Each row of a before or after table is a point. One or more steps were done to the points. Then noise was added and the rows were shuffled. The steps act on how far a point lies along the listed directions, d1 being the first. What was done? A step turns or swaps two directions, mirrors them in a line or flattens them onto one, adds a multiple of one to another, or multiplies one. Angles are multiples of 10 degrees, from the lower direction toward the higher: turns from -170 to 170, lines from 10 to 170 but not 90. Use the fewest steps. Two steps may share a direction if one is a turn and the other turns, adds or multiplies; they go together, in the order done. Otherwise the lowest direction goes first.
In the rows, zero is written as 128.

Directions:
(1): [116 190  97]
(2): [77 98 90]
(3): [175 112  78]
Before, 11 rows:
[[155 115  84]
 [198 103  90]
 [101 161 168]
 [ 86 142  83]
 [102 181 175]
 [153 119  91]
 [185 136  48]
 [144 126  93]
 [108 156 111]
 [ 90 114 158]
 [107 204  91]]
After, 11 rows:
[[ 69 184 155]
 [127 130  72]
 [160 211 126]
 [154  79 202]
 [ 90 145 121]
 [148 184 109]
 [103 102 150]
 [105  97 157]
 [ 32 108  90]
 [ 91  88 215]
 [104  87 158]]
Steps: mirror d1 and d3 in the line at 150 degrees; multiply d2 by 2

Directions:
(1): [191  94 165 119 162 174]
(2): [129 151 211 114  85 106]
(3): [130 152 140 219 119 159]
(4): [125 162 108  93  83 200]
Before (13 x 6):
[[149 152 114 127 138 130]
 [129 120 105  72 133 167]
 [148 147 134 147 149 125]
 [ 86 147 150  13 107  73]
 [126 131  84  32 124 115]
 [145 118 100  65 140 199]
 [131 126 113  73 119 139]
 [139 127 190 110 107  79]
 [122 132  70  81 119 186]
 [151 129 249 159 124 127]
 [182 133 181 150 110 182]
 [ 79 149 142  94  74 103]
 [205 109 202 123 143 150]]
After (13 x 6):
[[150  93 147 191 165 145]
 [ 90 135  46 137 124  95]
 [142 140  93 182 123 179]
 [143 152 126 118 134 106]
 [110 121 180 141 126  51]
 [ 99 140 167 154 117  85]
 [144 156 203 187 111  97]
 [ 78 149 164 151 111  57]
 [135 154 105 105 136 130]
 [145 152 193 240 148 163]
 [ 86 140  26 154 142 187]
 [ 84 177  49 150  89 129]
 [123 139 161 167 117 102]]
Steps: turn d1 and d4 by 160 degrees; turn d2 and d3 by 140 degrees

Directions:
(1): [109  99 145  30 147  89 142 139]
(2): [188 141 116  80 140 205  98 140]
(3): [ 61 163 162 115 128 149  58 100]
(4): [187 138 192 127  77  85  94 128]
(5): [132 120  46 107  79 100  91  90]
Before (14 x 8):
[[139 142 217  75 113 114  87 116]
 [ 10 109 151 179 123  21 187 102]
 [127 139 127 143 113 156 115 128]
 [108 133 143  98 156 128 124 124]
 [119 122 176 102 167 142 134 128]
 [122 139 193  79 122  94  86 106]
 [119 152 143  95 124 129  82 123]
 [102 134 204 123 143  94 124 118]
 [123 147 176  58 111 112  89 135]
 [ 97 148 138  92 117 142 115 133]
 [ 52 127 137 159 139  99 112 107]
 [ 97 117 144  96 144 152  89 109]
 [160 102 106 129 142  92 213 136]
 [132 147 166 117 102 118 105 119]]
After:
[[135 137 157 156 163 172 131 125]
 [211 108 114 124 130 139 140 151]
 [125 133  80 120 180 198 141 121]
 [144 149 129 149 144 159 122 123]
 [247  91  86 168 119 118 238 166]
 [113 129 105  93 149 161 145 132]
 [105 129 136 190 118  70 178 109]
 [151 120 120 133 181 176 169 141]
 [150 123 129 130 134 180  93 114]
 [105 154  81 125 157 202 127 138]
 [124 129 141  98 115 133 117 133]
 [ 97 132  99 107 188 214 145 123]
 [129 147 100 107 145 170 101 130]
 [135 154 119 125 114 173 121 140]]
Steps: turn d1 and d4 by -150 degrees; swap d2 and d3

Directions:
(1): [221  84 119 167 104 152 116 179  98 107 100]
(2): [ 86  96 196 156 126 180  86 121 165 134  63]
(3): [ 89 141 129 156  90  92 187 188 107 185  81]
Before:
[[  9 145 170 151 124 122 163 115 159 170  76]
 [ 43 177 162 129 121  73 168 112 130 157 119]
 [238  84 101 112 182 190   9  63 164  42 153]
 [ 36 136 156 106 150 123 106 102 141 166  93]
 [187 105 108 118 115 133 124 152 113 101 151]
 [ 72 166 147 123 160 155 110 102 134 145 103]
 [ 38 157 161 110 127  87 180  96 132 163 100]
 [179 104 143 127 127 177  69  98  94  89 137]
 [155 149 119 109 141 129  90 107  86 113 194]
 [205  77 174 157 155 160  83 124 119  96 122]
 [205  78 145 115 151 169  33  92 134  80 144]]
After, 11 rows:
[[164 160  55  49 207 123  67  23 163  72 227]
 [155 157 105 111 130 114 110 122  72 129 193]
 [168 127 137 149 148 181  88 136 113 109  91]
 [136 136 115  67 174 116  70  45 143 101 206]
 [113 154 129  84 148 139  97  58 112 103 183]
 [147  72 169 200 104 186 114 157 135 116  41]
 [ 97 154 116  87 130 104 148 116 132 130 173]
 [171 105 169 188  91 126 138 175  98 122  69]
 [178  80 162 170  92 142 144 164  99 119  47]
 [100 142 163  98 190 118 106  51 150 116 181]
 [172  73 144 151 131 165  67 156 102 121  67]]
Steps: multiply d1 by -1; turn d2 and d3 by -30 degrees

Directions:
(1): [ 98 192 134 179 211  96 132 172 141 119 150 169]
(2): [187 126  67 149 125 105 184 134  76  90  76 169]
(3): [140 149 183 107 123 146  72  98 112 139  76 219]
Before, 8 rows:
[[118 167 161  87 105 142  63 114 168 165  94 187]
 [104 217 204 126 205  85  82 162 140 152 126 200]
 [ 80 120 148 114 133 149  87 125 181 153 208  55]
 [158  72  46 106  64 136 209 120 121 111 132  58]
 [164 154 114 121 124 119 151 120  78 117  47 205]
 [127 148 114 159 201 123 139 169 124 121 135 128]
 [210  93  45 120 105  92 196 145  91 107  99  97]
 [ 86 148 246 129 147 146  66 160 153 164 132 169]]
After, 8 rows:
[[170 103 143  88 115 167  98 103 105 134  84 134]
 [125  92  55 123  97 114 196 146 141 116 162  57]
 [120 105 120 107 117 145 106 119 151 140 157  73]
 [141 178 221  81 127 118  70 112 109 159  74 216]
 [103 190 129 140 154 100 105 161 172 154 115 181]
 [176  96  76 121 106  94 172 150 120 130 130  74]
 [106 146 221 142 149 131  94 164 126 146 112 182]
 [115 179 128 141 155 108 144 147 122 137  96 182]]
Steps: mirror d1 and d3 in the line at 60 degrees; multiply d2 by 0.4

Directions:
(1): [ 54 175  87 204 110  83 165 143  97 125 150 131 158  84]
(2): [111 129 143  90  67 119 176 145 101  53 161 169 130 203]
Before:
[[167 117  87 164 208 164  86 131 156 200  83  75 122  61]
 [ 80 141 129 140  77 107 182 127 129  62 163 138 146 150]
 [115 110 176  41  56 158 159 121 102  26 141 167 104 249]
 [187  75 146  73 191 190  40 100 177 194  93  70 113 122]
 [116 138 104 134 130 126 127 134 113 134 135 138 151 111]
 [157 123 114  81 146 143 112 114 121 137  95 144 116 123]
 [160 110 126 141 170 136  86 115 166 162 115  93 138 117]
 [179 111 123 178 214 141  77  96 212 201  85  78 111  44]
 [174 118 162  66  89 148 129 132 140  97 149 154  92 184]
 [106 140 105 128 167 156 103 164 114 135 118 115 139  96]]
After:
[[123 131 115 104 119 135 135 138 110 111 141 146 148 143]
 [ 89 148 112 121 131 147 130 172  97 106 138 134 147 128]
 [166  86 171  75 117 162 134 102 170  88 128 123 112 169]
 [ 93 146  98 185 132  97 134 135 126 131 141 110 163 108]
 [ 54 176  59 207 115 100 188 173  89 108 147 121 157  99]
 [186 124 143 125 155 158  72 114 162 186 110 105  90  87]
 [ 45 162  66 215 155 110 109 136 118 186 139  76 167  35]
 [ 45 183  80 245 114  61 193 142 132 104 152 132 161  65]
 [200  77 173  69 184 206  41  74 178 171  65  86  82 132]
 [121 145  94 123 149 124 124 118 109 155  95 137 131  80]]
Steps: turn d1 and d2 by 100 degrees
